Each row of a before or after table is a point. One or more steps were done to the points. Then noise was added and the rows were shuffled. The steps act on columns, c1 being the first. Name the steps. A step turns or swaps two columns, mirrors them in a line or flattens them onto one, adds a multiple of one to another, or multiplies or shifts one. Angles are multiples of 10 degrees, from the lower column toward the higher: turns from -170 to 170, lines from 10 to 170 but not 90. Use the fewest steps. Two steps may share a column if one is a turn and the other turns, adds or multiplies; they go together, in the order done. Otherwise the lowest column goes first.

Before (8 x 2):
[[  8  25]
 [ 34 -95]
 [ 16  34]
 [-31  27]
 [ 21  23]
 [-31  10]
 [ -2 -58]
 [-51   5]]
After (8 x 2):
[[ 12  30]
 [  1  26]
 [ 16 -57]
 [-49 -14]
 [  4  38]
 [-37  15]
 [-30  -1]
 [ 67 -78]]
Steps: turn c1 and c2 by 20 degrees

Before (14 x 3):
[[ 11  49  32]
 [ 56  51   1]
 [ 54 -43  38]
 [ -5  15  33]
 [  1 -65  21]
 [ 66 -28 -18]
 [ 70 -19 -62]
 [-26 -57 -32]
 [ 29 -63 -74]
 [ 36  52 -64]
 [-26  54 -24]
 [ 50  11 -60]
 [ 75  50 -65]
 [ 36 -19 -67]]
After (14 x 3):
[[ 28 -50  17]
 [  8 -15  59]
 [ 18 -30  32]
 [-14  24  64]
 [ 35 -62  75]
 [-10  13 -34]
 [ 30 -57 -39]
 [ -5   6  64]
 [ 23 -46  60]
 [ 28 -50 -22]
 [-19  30 -30]
 [ 17 -32  70]
 [ -9  15   0]
 [-32  50  23]]
Steps: flatten c1 and c2 onto the line at 120 degrees; multiply c3 by -1

Before (13 x 6):
[[-79  26 -56 -77  31  22]
 [ 36 -49  53  22  15  33]
 [-47  45  23 -50  84 -34]
 [-47 -21 -48  42 -23  78]
 [-19   3 -23 -34   0  -8]
 [-45  57  -5 -46  -2  16]
 [  7 -20  46  51 -26  10]
 [ 54 -25  49 -26 -27  32]
 [-49 -32 -29 -61   2   4]
 [ 18 -16   9   2   8 -15]
 [-40  73 -39 -22  81   8]
 [-36  35 -58 -31  31  -3]
 [ 26 -68 -32  19  37   5]]
After:
[[-44 -28 -47  40 -20  74]
 [ 53 -34  48 -25 -30  29]
 [-37  41 -59 -30  32  -1]
 [-81  31 -53 -82  31  23]
 [ 20 -17  13   1  12 -18]
 [-48 -41 -27 -63   0   5]
 [-46  57  23 -52  84 -33]
 [-36  93 -40 -23  80  10]
 [-21   5 -25 -34   2 -12]
 [ 26 -89 -33  21  36   3]
 [ 11 -30  43  55 -24  12]
 [ 38 -65  54  27  16  30]
 [-47  72  -2 -47   0  17]]
Steps: multiply c2 by 1.3

Before (12 x 8):
[[-12  26 -25 -48 -16  49  -7  12]
 [ -2  -8  31 -26 -16 -39  16  12]
 [ -2  21 -26   7  22  31  20  32]
 [ -3   3 -10  33  -5 -41  59  12]
 [ -9 -16   5  54  16  20  27  23]
 [ 20  20 -40 -22 -35  91 -46  -5]
 [  8  -9 -14  12  -6  30  35  15]
 [ -1 -20 -21 -15  15 -45  -9  21]
 [ 27  -4 -14  -7  22   1  25 -18]
 [-38   5  -1  35  25  -6  26 -42]
 [ -7   0 -77 -25 -38  95 -21  -5]
 [ 24  29 -17   1 -16 -30  -5  32]]
After (12 x 8):
[[ 27   9 -24 -50 -16  50  -6 -12]
 [ -1   6 -77 -23 -38  96 -21 -83]
 [ -4 -25 -14  -5  22   1  23 -31]
 [-19   2 -22 -13  15 -46 -10   2]
 [ 19 -20 -39 -20 -36  91 -45 -44]
 [ 29 -24 -18   3 -16 -30  -3  16]
 [  4  37   0  34  26  -8  25 -43]
 [-16  10   7  54  17  20  27  29]
 [ -8  -8 -12  14  -6  31  34   1]
 [ 22   2 -26   7  23  32  22   7]
 [ -7   2  30 -26 -15 -39  15  46]
 [  2   3 -12  31  -4 -40  61   3]]
Steps: turn c1 and c2 by -90 degrees; add 1 times c3 to c8

Before, 14 rows:
[[-24  23  12   1 -62  61  70  11 -18   4  -3]
 [-46  -7 -44  44 -53  24   9   8  32 -51 -31]
 [-12 -10 -64 -38  20  -5 -31 -22 -48 -29  51]
 [ 82  13 -16  25  31  11  55  41  52   7 -36]
 [ 49  11  37 -65 -25 -24 -31   7  62 -56  36]
 [ 61  95   9   2 -66  41  14 -76  60 -38 -24]
 [ 18  -2 -38  53  44  36 -32  40 -31  40 -27]
 [ 46  61  45  58   8 -50  67 -15 -32 -20  70]
 [ 27  -6  59 -66  -5  75 -27 -53 -24  -5 -16]
 [-33 -19  20 -43  29  35   0 -78 -52  29  72]
 [-24  64   0 -63   8  76  36 -10  33 -72  57]
 [ 77  -2  21 -12 -55  -1 -32  -2  35  17  25]
 [-27  10   6  26 -36  76  -5 -79  19  27  72]
 [-21  -9 -43 -43  52 -19 -58  35  17  35  -4]]
After, 14 rows:
[[ 24 -13 -39 -40  53 -23  67  11  11  32  -5]
 [-32  11  38 -63 -25 -26  28  15  76 -58  30]
 [ 12 -24  16 -47  34  32 -51  59 -52  28  74]
 [ 34   7   3  27 -37  77 -45  63  10  31  75]
 [-36  -3  60 -66  -5  78 -13  58 -13  -2 -15]
 [ 16  23  12   0 -62  61 -49 -48 -27  10  -1]
 [-53  63  45  59   2 -53 -63 -32 -13 -18  72]
 [ 35  63  -3 -62   6  77 -36 -19  20 -71  52]
 [ 55  -9 -50  42 -54  28  -4 -14  12 -52 -28]
 [-58  -4  23  -9 -51  -3  21  22  61  14  23]
 [ -5 -10 -65 -36  22  -2   6  38 -49 -25  56]
 [-37  92   5   0 -65  44 -58  50  76 -40 -26]
 [-27   2 -37  56  47  39  47 -12 -16  41 -29]
 [-62  17 -15  25  30  11 -17 -67  74  -1 -34]]
Steps: mirror c1 and c9 in the line at 80 degrees; turn c7 and c8 by -140 degrees

Before (9 x 12):
[[-47 -27  29  39 -10 -44  94  25 -34  35  22  28]
 [-17 -14 -37   8 -25 -13 -59 -38  41 -30  28  10]
 [-42 -37  57  13 -27  27  73  28  -4  42   3  10]
 [ 55 -23 -14 -27 -23 -56 -70 -47  58 -21   1 -23]
 [  8 -71  -4  -3 -26 -24 -45  -9 -11 -28  -3   7]
 [-37 -56   3 -50 -21 -27  89  24   7  17  12  43]
 [-21 -12  46  13 -63   4  69 -18 -42  16   3  53]
 [  2  88 -43  20  95  18  14  58 -46 -71   0  12]
 [-26  69 -69 -28  60 -21 -10  62 -41   1 -27   5]]
After:
[[-42 -38  58   7 -28  27  75  28  -4  43   2  16]
 [ 54 -23 -13 -12 -23 -57 -71 -47  59 -22   1 -33]
 [-16 -13 -36   1 -25 -12 -58 -40  42 -29  28  12]
 [-21 -12  46 -16 -64   5  69 -17 -41  16   3  52]
 [-37 -53   3 -66 -19 -27  90  24   7  17  14  13]
 [  0  88 -42  11  93  17  15  59 -47 -73   0  20]
 [  7 -72  -3  -7 -27 -24 -47 -10 -11 -27  -6   6]
 [-47 -27  29  20 -10 -43  94  24 -34  36  23  44]
 [-26  68 -70 -26  60 -21  -8  62 -43  -1 -28  -9]]
Steps: turn c4 and c12 by 30 degrees

Before (10 x 18):
[[-23   6   0  42  -7  -1  20 -15 -20  47 -33   8  21 -59  37  33 -39 -28]
 [ -8 -66  20 -25  -5 -40  50  71   9  -1  13  28 -12  90   4 -31  -9 -11]
 [-23  38 -43 -31 -21  38  34  30 -10  24 -23   9 -14 -57  48  13   9 -37]
 [-26  -4 -31 -31   4  23  15   5   9  26  29  16  19 -62   7   9 -13 -32]
 [ 19  -8   5 -10   9 -53  27  92 -22  -4   5   5 -49  22 -21 -18 -52   1]
 [-21 -18   6  -5   0  12 -10 -70  -8  82  36 -10 -42   1 -20 -85  41 -12]
 [-28 -34 -33 -29 -11  31 -32  -2 -24  31   9 -50 -40  21 -22 -37  -2  18]
 [  9 -38  -6 -60   5  -2 -13 -54 -19  69  16 -20 -15  11  13 -36  30  34]
 [ -4 -61  12 -27  33 -41  24  82 -14  -1 -25  64 -46  49  -5  -1 -33 -46]
 [-22  11   1  16  12  24  36 -13  13 -12 -29   6  -8 -95  22  25  17 -31]]
After (10 x 18):
[[ 25   9 -13  42  50   5   0   9 -17  -4 -32   7  24 -57 -38  14 -36 -30]
 [ 25   9 -12  19 -11  33   5   6 -27   9 -27   4  -7 -99  -7  12  18 -32]
 [-50  -7  -3 -11  -3 -47 -11 -81  26   9   4   3 -51  22  -4  -6 -52   5]
 [  7  37 -54 -28  25  43   8 -37 -32 -20 -24   6 -17 -60 -38   7  11 -35]
 [-25 -59   3 -27  -1 -41  -7 -79  14  36 -26  60 -52  47  -6   1 -33 -46]
 [-22 -65   6 -29  -1 -33  -9 -70  -5  -9  13  30 -11  87   8 -15  -6 -12]
 [  8 -40 -15 -57  70  -7  -4  55  -1   4  15 -19 -17   9 -21 -13  37  37]
 [ 24 -35 -41 -33  26  23   3  -7  28  -9   9 -50 -38  19  -5 -18  -3  19]
 [ 21  -1 -41 -29  26  25   3 -15 -12   3  27  18  22 -63   6   3 -11 -34]
 [ 44 -14  -3  -8  83   5  -1  60  19   4  35  -8 -40   2   6 -32  41 -11]]
Steps: turn c1 and c8 by 160 degrees; shift c3 by -10; swap c5 and c10; flatten c6 and c7 onto the line at 10 degrees; turn c9 and c15 by 130 degrees; multiply c16 by 0.4

Before (8 x 20):
[[-15 -19  18  29  42  -9 -37  50  13  50  20 -69 -62  11 -20 -45  -3 -11
  -39  -5]
 [ 29  27  23  14 -40  19 -24  31  17 -30  35  61   3  95  41  32 -21  37
  -23 -42]
 [  1  32 -13 -47  -4 -11  22 -15  18  -9 -45 -61 -32 -12  10   8   5   2
   37 -18]
 [  7   9  54 -47 -12  31  28 -12  -8  37  23  21 -28   8  -9   3 -27   7
   21  25]
 [-71  23  24  56 -35  22 -30 -22 -37 -55 -47  37   8  11 -15  26 -17   0
   20  21]
 [ 20  -7  -3 -13 -10 -34  44 -13  -9  23  16 -13  10  15 -16 -72 -11  55
   -1 -22]
 [-16  -9 -18  -5 -54  57   3  -1 -11 -63 -54  27   9 -18  -7 -17  61  24
  -36  18]
 [ 19   3  -6 -22  -7  38 -35 -47  -4   1   6 -41  -8  30  24  36  34  -1
  -30  67]]
After (8 x 20):
[[ 29  23  29  14 -38 -54 -23  32 -26 -31  26 -40   3  96  40  31  -3  37
  -23 -43]
 [ 19  -6   3 -22  -8  33 -34 -47  31   0 -35 -31  -8  29  26  36 -14   0
  -30  67]
 [-16  17 -20  29  43  26 -37  50  -9  50 -67  20 -62  11 -20 -44 -10 -11
  -37  -5]
 [-72  23  22  55 -36  18 -30 -22   4 -57  58 -16   9  10 -16  28  41   0
   19  22]
 [ 20  -3  -7 -11 -11 -15  43 -12  -5  23 -20  30   9  15 -16 -73  14  55
   -1 -23]
 [  2 -12  33 -48  -4  65  22 -17  -4 -10 -18  36 -31 -12  11   8 -18   3
   38 -19]
 [-16 -18 -10  -3 -54  43   2  -1  57 -64  56 -45   9 -18  -7 -17 -21  24
  -36  19]
 [  7  54  10 -47 -14 -18  28 -11 -19  37   0 -40 -28   7  -8   3  21   6
   20  24]]
Steps: swap c2 and c3; turn c11 and c12 by -130 degrees; turn c6 and c12 by -70 degrees; turn c9 and c17 by -120 degrees

Before (14 x 32):
[[ 54  54  41 -23  41  20  30  38  39  15  17 -10 -31 -37 -19 -40  -9  -5
    7 -21 -19 -57  29 -36 -22 -29   5  14  -1 -12  -7 -27]
 [ 35  47  34 -33   7  -4 -10  95  11  31  19 -29 -50 -19 -42 -28   6 -15
   -1 -22 -29 -45  -3 -19 -22 -25  43   1  14 -56  -7 -33]
 [-11  -7   3  61 -34   1 -26   8 -20  21  11  12 -17  34   0  39 -22  24
   -2   0 -41   0  13  -6   8   5 -29 -10  42  39  15  41]
 [-29   2 -42  13 -41  37   3  23   9  15  -6  -3  31   5 -27  29  17   3
    1  -9  13   2  40 -24  22  16   5 -24 -28 -13  18  18]
 [-18 -29  11  22 -54   4  -4  10 -24 -29  19  27  21  19 -54  14  26  39
   33  -5 -23  11  34  -9   7  38 -28  -4  40  -2   6  40]
 [-40  -8 -53  12 -51  12   1  14 -13  -2 -25  24  -5  15 -42  19   5  34
    8  43   9  18  38 -20  39  20 -57 -18  57 -10   2   5]
 [-27   9 -12  47  16   6 -24 -18 -51   7  18  29   2  52 -31  36   7  32
   28  34 -74  14   3 -31 -13  47 -19 -13  28  23  54   9]
 [ 21 -18   8   6 -22  15 -36 -10 -30  22  32  29 -10  29 -19  56  -3  41
   19  49 -24  37  11 -48 -13   4 -24 -21  11  11  18  31]
 [ 20  17 -38 -20  -9  -9  27  44  37  24 -13 -17 -62 -18 -15 -17  44 -26
   14 -35  32   2  31 -35 -52   1  -3 -13  -9 -14  16  10]
 [ 61  46  18  -4 -14  -7  11  45  -6  69  26 -10 -18 -68 -34 -30  12 -18
   14 -21 -35 -39  50 -20 -25 -17  41  25  36 -32   6 -45]
 [-22   5   7  35  12  -4 -49 -45 -18   0  40  55 -46  26 -33  46 -11   0
    9  27 -21 -14  26 -23 -17  13  15 -19  25   6   5  30]
 [ 10  53 -20   8 -35  16  35  42  18  19  -4 -34 -28 -24 -58 -29  69 -32
  -27  12  16   9  26 -11 -21 -20  -9  -3 -39  -1 -23  10]
 [ 20  50  49  12 -11 -14 -44  26  17  10  25  38 -44  -7  -7   8   8 -31
   36  51 -20 -29  -7 -12 -13  11  31  22 -37  55  67  -2]
 [-26 -11 -14  19 -30  -5 -15  17  21  15 -14 -16  34   5 -54   8  67 -11
   -1 -10  16  23  27 -48   9 -21 -33 -34  29  11  12 -17]]
After:
[[-41  -6  17  12 -56   9   1  12 -12   3 -25  24  -8  31 -45  15 -39  34
   -5  45  -9  20  40 -20  39  18  67 -18  53   8   2   1]
 [ 23  54 -13  12 -15 -18 -41  25  12   6  26  35 -44  14  -7   7  43 -32
    9  48 -44 -30  -3 -15 -16  11 -36  23 -39  74  66  -3]
 [-11  -2 -31  57 -36   2 -24   5 -19  20   8   9 -18  50  -5  42 -12  22
   38   0  -4  -1  13  -7   9   2  25  -7  43  60  15  41]
 [ 22 -16 -18   4 -26  12 -39 -11 -32  23  30  27 -11  50 -19  56   4  41
   22  47 -21  41  10 -51  -8  -2  18 -19  13  36  21  31]
 [-19 -25   0  23 -50   4  -4   9 -24 -30  19  26  20  40 -52   8  25  43
   21  -2 -35  12  34  -8   5  35  32  -6  39  16   5  43]
 [-36   3  36  12 -41  39   1  29   9  17  -8  -4  29  24 -28  34 -24   9
  -16  -6   4   1  40 -20  21  15  14 -29 -29  10  15  19]
 [ 21  19  51 -22 -11 -10  28  39  35  28 -15 -14 -63   2 -17 -17   5 -26
  -29 -36  -7   5  28 -33 -52  -1  23 -12  -9   6  19  10]
 [ 61  56 -29 -23  40  22  30  35  38  18  20 -13 -33 -15 -21 -35  26  -3
   13 -21  -9 -60  27 -34 -25 -24 -20  13  -3   8  -8 -29]
 [-23 -14  42  23 -30  -6 -17  23  17  16 -13 -22  35  29 -57   7  34 -14
  -15 -15   5  25  25 -45   7 -24  57 -32  33  31  12 -16]
 [-31   9   5  49  19   3 -21 -15 -51  14  20  31  -2  71 -27  36  -6  31
   71  37 -40  14   6 -28 -11  47  23 -16  26  41  54   7]
 [ 59  50  12  -7 -11  -8   8  48  -9  67  27  -8 -16 -50 -33 -32  21 -18
   32 -18 -18 -36  49 -19 -24 -16 -35  25  39 -13   3 -43]
 [  9  55  58   9 -32  13  35  40  19  20  -6 -37 -28  -8 -54 -31  33 -29
  -11  12  30   6  25  -9 -21 -23  35  -4 -39  19 -26  13]
 [-23   3  -3  33  11  -7 -52 -45 -18  -1  39  53 -43  51 -32  45   1  -1
   18  29 -15 -17  31 -21 -16  16 -20 -14  24  27   0  31]
 [ 34  46  -1 -32   5  -6  -9  97   7  27  18 -37 -49   3 -44 -27  26 -16
   29 -23  -7 -42  -5 -18 -22 -26 -45  -2  12 -31 -11 -32]]
Steps: turn c3 and c17 by 50 degrees; turn c3 and c27 by -160 degrees; shift c14 by 20; mirror c19 and c21 in the line at 130 degrees; shift c30 by 20
